Each row of a before or after table is a point. One or more steps were done to the points. Then noise was added and the rows were shuffled. The steps act on columns, c1 being the first. What was done? A step turns or swaps two columns, mirrors them in a line or flattens them onto one, adds a multiple of one to another, or multiplies or shifts one. Angles are multiples of 10 degrees, from the lower column toward the higher: turns from -170 to 170, lines from 10 to 170 but not 90. Use the fewest steps. Two steps may share a column if one is a turn and the other turns, adds or multiplies; they go together, in the order done. Otherwise the lowest column goes first.

Before:
[[-0.03  0.19]
 [-0.35  0.02]
 [ 0.04 -0.20]
 [ 0.47  0.22]
 [ 0.31  0.31]
 [ 0.37  0.32]
 [ 0.48 -0.01]
 [ 0.21 -0.30]
 [ 0.08  0.26]
 [ 0.34 -0.35]
 [ 0.07  0.26]
 [-0.35  0.01]
 [-0.33 -0.32]]
After (13 x 2):
[[-0.26 -0.43]
 [-0.07 -0.41]
 [ 0.32  0.17]
 [-0.52  0.15]
 [ 0.15 -0.17]
 [ 0.16  0.44]
 [-0.41 -0.19]
 [ 0.05 -0.28]
 [ 0.08 -0.30]
 [ 0.30  0.14]
 [-0.38  0.15]
 [-0.13  0.15]
 [-0.18 -0.45]]
Steps: turn c1 and c2 by -150 degrees

Before:
[[ 0.16 -0.20 -0.30 -0.11 -0.27 -0.29  0.63 -0.31]
 [ 0.20  0.03 -0.25 -0.12 -0.01  0.06  0.52  0.38]
 [-0.25 -0.31 -0.33  0.17 -0.06  0.13  0.18  0.39]
 [-0.08 -0.35  0.61 -0.30 -0.28  0.35  0.04  0.13]
 [-0.13  0.35  0.34 -0.25 -0.23  0.33  0.22 -0.27]
 [-0.22  0.03 -0.23  0.10 -0.27 -0.23 -0.02  0.28]
 [-0.49 -0.35  0.22 -0.42 -0.14  0.17 -0.04  0.35]
 [-0.28 -0.09  0.59  0.19  0.45 -0.17  0.24 -0.08]
 [ 0.09  0.27 -0.28 -0.26 -0.23  0.10 -0.15 -0.25]]
After (9 x 8):
[[-0.15 -0.24 -0.27  0.28 -0.22 -0.11  0.12 -0.26]
 [ 0.30  0.17 -0.34 -0.31 -0.06 -0.14 -0.08  0.39]
 [ 0.34  0.18  0.59 -0.11  0.45  0.17 -0.13 -0.07]
 [ 0.44 -0.42  0.22 -0.37 -0.14 -0.18  0.21  0.35]
 [-0.01 -0.10 -0.26  0.04 -0.02 -0.06 -0.54  0.37]
 [ 0.18 -0.24  0.34  0.35 -0.23 -0.34 -0.16 -0.26]
 [ 0.20  0.09 -0.24  0.04 -0.27  0.23  0.09  0.29]
 [ 0.07 -0.11 -0.30 -0.20 -0.29  0.29 -0.65 -0.31]
 [ 0.10 -0.31  0.60 -0.35 -0.28 -0.37 -0.02  0.12]]
Steps: turn c1 and c7 by -160 degrees; swap c2 and c4; multiply c6 by -1

Before (13 x 12):
[[ 0.22 -0.36  0.09 -0.07 -0.15 -0.14 -0.10  0.28  0.29 -0.20 -0.29 -0.04]
 [-0.02  0.14 -0.10  0.16 -0.21 -0.11 -0.24  0.37 -0.58 -0.02 -0.51  0.19]
 [-0.34 -0.13  0.22  0.10 -0.09 -0.09 -0.41  0.52 -0.16  0.03  0.12  0.35]
 [-0.13  0.25 -0.22 -0.17 -0.27  0.28 -0.47 -0.07  0.01  0.06  0.17 -0.16]
 [-0.01 -0.21 -0.20 -0.65 -0.19  0.05 -0.12 -0.23 -0.56 -0.16 -0.47  0.20]
 [ 0.07 -0.04 -0.28 -0.46  0.29  0.21  0.23 -0.24 -0.19 -0.66 -0.29 -0.07]
 [-0.59  0.08  0.03 -0.39 -0.08 -0.39 -0.34  0.48  0.09  0.09 -0.52  0.03]
 [-0.21 -0.16  0.05 -0.09  0.20  0.38  0.40 -0.01 -0.14 -0.31 -0.62  0.29]
 [-0.62  0.11 -0.06  0.09 -0.14 -0.36  0.43  0.01  0.27 -0.26  0.09 -0.11]
 [-0.28 -0.40 -0.22 -0.05 -0.23  0.38  0.36  0.46  0.21 -0.46  0.14 -0.30]
 [-0.06 -0.25  0.13 -0.26  0.50 -0.04  0.29  0.25  0.26  0.30  0.02  0.06]
 [-0.09  0.12  0.29 -0.52 -0.17  0.29  0.42  0.32  0.01 -0.27  0.23 -0.06]
 [-0.36 -0.02  0.39  0.14  0.20 -0.03 -0.39  0.12 -0.20  0.31  0.04 -0.22]]
After (13 x 12):
[[ 0.07 -0.04 -0.27 -0.52  0.29  0.23 -0.10 -0.23 -0.23 -0.66 -0.30 -0.05]
 [-0.14  0.30 -0.20  0.18 -0.27  0.26 -0.46 -0.08  0.00  0.06  0.19 -0.16]
 [-0.35 -0.14  0.25  0.34 -0.09 -0.09 -0.27  0.55 -0.17  0.01  0.12  0.32]
 [ 0.02 -0.23 -0.25 -0.42 -0.22  0.00 -0.53 -0.26 -0.55 -0.14 -0.46  0.22]
 [-0.10  0.10  0.33 -0.69 -0.16  0.25 -0.01  0.30 -0.02 -0.29  0.21 -0.10]
 [-0.30 -0.41 -0.21 -0.25 -0.24  0.37  0.24  0.43  0.22 -0.47  0.13 -0.31]
 [-0.64  0.07 -0.06 -0.25 -0.14 -0.31  0.43 -0.02  0.23 -0.21  0.07 -0.17]
 [-0.05 -0.27  0.12 -0.39  0.49 -0.06  0.06  0.24  0.24  0.33  0.00  0.03]
 [-0.59  0.07  0.07 -0.04 -0.10 -0.43 -0.53  0.46  0.11  0.09 -0.51  0.01]
 [ 0.23 -0.35  0.09 -0.01 -0.15 -0.15 -0.11  0.26  0.28 -0.17 -0.31 -0.04]
 [ 0.01  0.18 -0.10  0.28 -0.20 -0.11 -0.08  0.35 -0.59 -0.06 -0.51  0.18]
 [-0.34  0.00  0.40  0.38  0.22 -0.06 -0.23  0.09 -0.23  0.39  0.08 -0.29]
 [-0.20 -0.16  0.05 -0.34  0.23  0.41  0.26 -0.05 -0.12 -0.33 -0.60  0.30]]
Steps: turn c4 and c7 by 40 degrees
